Rows are points. Each table stands for the endless flat space through its points: a line for two points, a plane for three, and so on. Write the one point that lies in both, or say that there is none.

First, 2 rows:
[[-18  -5 -23]
 [-18 -10 -20]]
Second (2 x 3):
[[-24 -24 -17]
 [-16 -12 -17]]
They share: [-18 -15 -17]

First:
[[ 14  24   5  18  -1  27  39  16]
 [ -6  20  12  12  12   5   2  -2]
 [ -3  27  16  28  -3   1  32  29]
 [-27  20  12  -9  14 -15  24  -1]
 [-16   0   8  27  -5  10  -5  -1]]
Second, 2 rows:
[[-19   6  23  24  -1  12  33  13]
 [  5  30  -1  12   5   0   3   7]]
They share: [-7 18 11 18  2  6 18 10]

First:
[[-32   1 -18  16  27   3 -17  -4  -6 -30   5]
 [  8  -7 -10  -8   7  15   3  -8  26 -10   5]
 [ 13  -3  -9 -13   5  18   8 -12  31  -9  10]]
Second, 6 rows:
[[-11 -22  -1  -2  -1  21   1  -6  12 -29  17]
 [-24  29 -27 -18  37  13  -6 -44 -25 -31  -9]
 [-13  -8 -45   0  48  16 -11 -59  18  20  28]
 [ 12  20 -24  13  25  10  -8   1  28 -10  10]
 [-36  23 -27 -23  37   7   1 -50 -26 -28  -5]
 [-15  -3 -17  -4  18  17  -1 -23   2 -23  13]]
They share: [ -7   1 -13  -1  15  12  -2 -10  15 -19  10]

First:
[[-31  -7 -23 -10  13   8  15  12   3  -6  15  -5 -16  16 -30  -3 -27  10]
 [ -6   2  -8  -6  -4 -11  -3 -11  -3 -19   0  -9 -34  15 -29  -6 -40  10]
 [-25  -8  -3 -10  29  -4  29  31 -12  -5  20  -7 -21  26 -11   0 -41  24]
 [ -8 -10  -3  22  19   9  14  10 -12  16  34   2  -5  34  -4  10  -5  12]
 [-23   8 -18 -20  10   6   8 -11   6  -5   4  -1 -11   7 -37 -11 -26  -3]]
Second, 2 rows:
[[ -3   1  -3  10   5  -4   7  -8  -2   4  20   5 -18  23 -20   0 -20   3]
 [ -9   4  -6  -8  14   8  -2 -11 -14  -5   2 -13  -9  17 -17  -3 -20   9]]
They share: [ -5   2  -4   4   8   0   4  -9  -6   1  14  -1 -15  21 -19  -1 -20   5]

First:
[[-54  10  27 -39  -8  -6  11  10 -41  34  -2  -8  11   0   4  27  17 -13
  -13   8 -23 -29 -20  16]
 [-25   1  -3 -20 -19  13  -7   0   4  -6  12   7  10  -4 -27  20   5 -26
  -18 -14  -7  24 -15  21]
 [-14  19 -17 -13 -24   3 -19  22 -18  29 -10  14   5 -21  23  11   2 -17
   30 -15  28   4 -27  -3]
 [  2  -1 -44   9 -30  35 -22 -15  21  17  16 -12  11   2  17  13 -29  10
   19 -23  43  40   6  12]
 [-16   1 -18  -6 -16  15 -13  -9  10   0  14  -8  11  11  -9  20 -11  -5
  -15 -14   4  29   2  27]
 [-12  11 -26  -1 -22   7 -22   7  -3  15   2   0   9   0  15  17 -11  -4
    9 -13  21  20  -8  16]]
Second (3 x 24):
[[-13  23 -15 -10 -33  -9  -6  25   1  22  -2  -2   1  -1  -7  33   2 -19
   -5   3  13   5  -7   0]
 [-13  25 -16 -13 -27 -12  -4  23  -4  18   6   4   9  10   0  34  14 -19
   -2   3  21  12 -11  -1]
 [-21  19 -15 -14  -9  -5 -10   5 -19   2  10  18  25  19  17  13  26 -15
   11 -17  29  25 -23  16]]
They share: no point

First:
[[ 12  24  -7 -13  13  26  37  23  30 -29 -39 -14 -13 -11   7  -7  -5   8
   -2 -23  18  25 -10  29]
 [  0  29   2 -11  21  29  25   3  12 -18 -22   8 -25 -33  15  16   6   4
   -7 -31 -12  33 -22  12]
 [ -3  26  11 -23  21  23  25  -9  18 -30 -13  -7  -7 -36  21  10   0  10
  -22 -19   3  21 -34  21]
 [  4  24  -3 -15  15  24  29  13  20 -23 -27  -6 -13 -21  13   3   1   6
   -4 -23   8  25 -18  23]]
Second:
[[ -8  23 -14 -13  12  12  25  14   5  -6 -10   2  -4 -15  15  12  19   1
   20 -20   7  20 -15  17]
 [  6  31 -26 -19   0  -2  17  22   5 -18   2   8 -10  -7  29  16  21  21
   12 -10   9  18  -5  29]
 [ -1   0  -4 -22   1  26  -1  33   5  -3 -34  -3 -13 -31  22  -3  -6 -11
   -6 -19  10  24 -28  28]]
They share: [ -5  17 -12 -16   8  15  17  20   5  -6 -16   1  -7 -19  18   8  12  -1
  12 -19   8  21 -18  21]

First:
[[  7  -7  -4 -16  -1  21 -13  -4  19   2 -10  -2  15   7 -15 -15 -13  -7
  -14  13 -14 -20   6  -9]
 [  5 -11  -2  -8  -9  31 -17  -6  25  -2  -8 -14  11  -1 -25 -27 -15  -9
   -4  23 -12 -32  10   1]]
Second (7 x 24):
[[-36 -19  17 -35  21  20   3  -7   2  12  16 -13   4  22   4  15   2  -9
   -7  26 -19 -20 -15 -23]
 [  7 -49   8 -32  -2  31  -6  16  17  -1 -28   6  18  16  -5  -6 -23 -20
  -18   4 -33 -42 -38  -5]
 [ 19 -10 -17 -31   6  31  -4 -12  -5  -5  13 -33  -1  26  -1  11  16 -29
  -18  -1 -18  -1   4  -4]
 [  8  -6 -14 -12 -12   7 -26 -23   9 -16  10   8  27 -10 -14 -37 -23  15
  -20  -3   5   9   3 -22]
 [-34 -16  34 -46  16  -3  -4   5  22  30 -13  -8  13   5   2 -13 -12  17
   -5  34 -17 -23 -10 -25]
 [  1 -25  17 -31  12  24 -14   3  12   5 -14  -3  24  15   4  -4 -19  -1
  -18   6 -18 -25 -19 -19]
 [ 17  10 -13   9   5  16  -9   6  12  -3 -12  19  15   6  -7   8   0  -6
  -25   9 -29 -29  14  -8]]
They share: no point

First:
[[  3 -23   6  14  -2  20 -10  -3 -17  -9  -2 -21 -13 -11 -17  10 -23  19
    2   3   1  14   2 -20]
 [-22   2 -24 -11  -2  20  15  12   8 -39 -12 -21 -28 -36 -22   0 -18  19
    2  18 -14  19   7 -15]]
Second, 3 rows:
[[-30  -6 -19   8  -3   8  13   8 -21 -13 -27 -21 -31  -5 -15  -1 -29   6
   22  29  -2  21  18  -6]
 [ -9   5  -8   0   4  32  12  23 -13   1   0 -21 -27  -7 -23  18 -13  17
    2  19  -3  36  20 -20]
 [  8 -28   3   4  -5  20 -15 -12   5 -39   3 -21  -7 -39 -19   3 -21  28
  -10  -9  -8   1 -14 -24]]
They share: [ -7 -13  -6   4  -2  20   0   3  -7 -21  -6 -21 -19 -21 -19   6 -21  19
   2   9  -5  16   4 -18]

First:
[[ -7  -5   0  18  17 -16  12  -9  10  16 -12  -3 -10   5 -22  -3  27   1
   -5 -29  -4  20  -9 -27]
 [  4   6  -1  18  12 -15  11  -3   6  20 -12  -5  -9  -1 -21  -6  23  10
   -7 -22  -4  20 -16 -19]
 [ 23  20  20  23   2  -1 -13  16  15   6  13 -18  -5 -15   3  -8  12  21
  -10  -9  -4  15 -34   3]]
Second:
[[-20  11   9  16  -9  15   9  23   7  -9  -4 -38 -17 -11 -10 -10  -7  -1
  -14 -24 -13  -8  -9 -10]
 [-15   9   9  17  -4  10  11  19  10  -3  -8 -33 -16 -14 -15  -5  -3   4
  -14 -24  -8  -5 -10 -12]
 [  0  11   5  18   3  -3   7   9   7   9  -6 -18 -11  -7 -14  -8  11   9
  -10 -20  -7  10 -17 -12]]
They share: [ 10  11   3  19   9 -12   6   2   7  18  -7  -8  -8  -5 -16  -7  20  14
  -8 -18  -4  19 -21 -13]

First, 7 rows:
[[-16 -15  27   2  -6 -12  10  30   4   7 -23 -11 -18 -21 -31  -8  25  14
   33  -6  -5   3 -11   7]
 [ -3   3  25 -12 -20   4  13  50 -14   4 -27 -30 -44 -23 -18  -5  21  29
   57 -21   5   4  -4  -9]
 [-48   9  33 -50  12 -34  10  14   2  -5  -1 -41 -10   3  -1  30   5  26
    5 -24  -7  11 -39 -37]
 [-10 -25   2   0   3 -11  24  18  -5 -15 -22  -6  -2  17  -6   5  -3   4
   17  -5  10  23  -3   9]
 [-13 -28  17 -16  24  -2   5  36   4   3  -4 -25 -12 -24 -12  29   6  16
   32  -3  -9  19  -6  13]
 [-21 -34  13   7  18 -14  -1  11 -38  -1 -31  -9 -17   0 -11   2  13 -24
   19 -14   7  17  -9  20]
 [-23   7  44 -18  -3 -30   1   0 -20  34 -20 -46 -45   1  -7   3  51   3
   32 -28  15 -15 -24 -13]]
Second, 5 rows:
[[ 24 -23 -10  -6  -7 -23  15  28 -45 -36  -4 -32 -32   0  10 -10 -31   1
   20 -24  15  20   8  -3]
 [  4  -5   1   9   7 -48  44  33 -17   4 -40 -50 -54  12   9 -37 -15   5
   48 -37  -6  48  -7   4]
 [-26  -9  33 -19  13 -16  24  44 -14   0 -12 -40 -18  30 -18   0   9   4
   24 -23   1  24  -6   0]
 [-36  -6  19 -21  15   3  25  -1  13  10 -24  -1   9  18 -11  35  20  15
   18  -5  -1  15 -22   4]
 [-16 -14  33 -23   9 -13  17  54 -30 -14   2 -45 -19  30 -20  -2   0   0
   18 -25   6  19   3  -2]]
They share: [-16 -15  11 -13   5 -14  18  18 -10  -8 -18 -20 -12  12  -2  12   3   8
  20 -13   9  18 -10  -2]
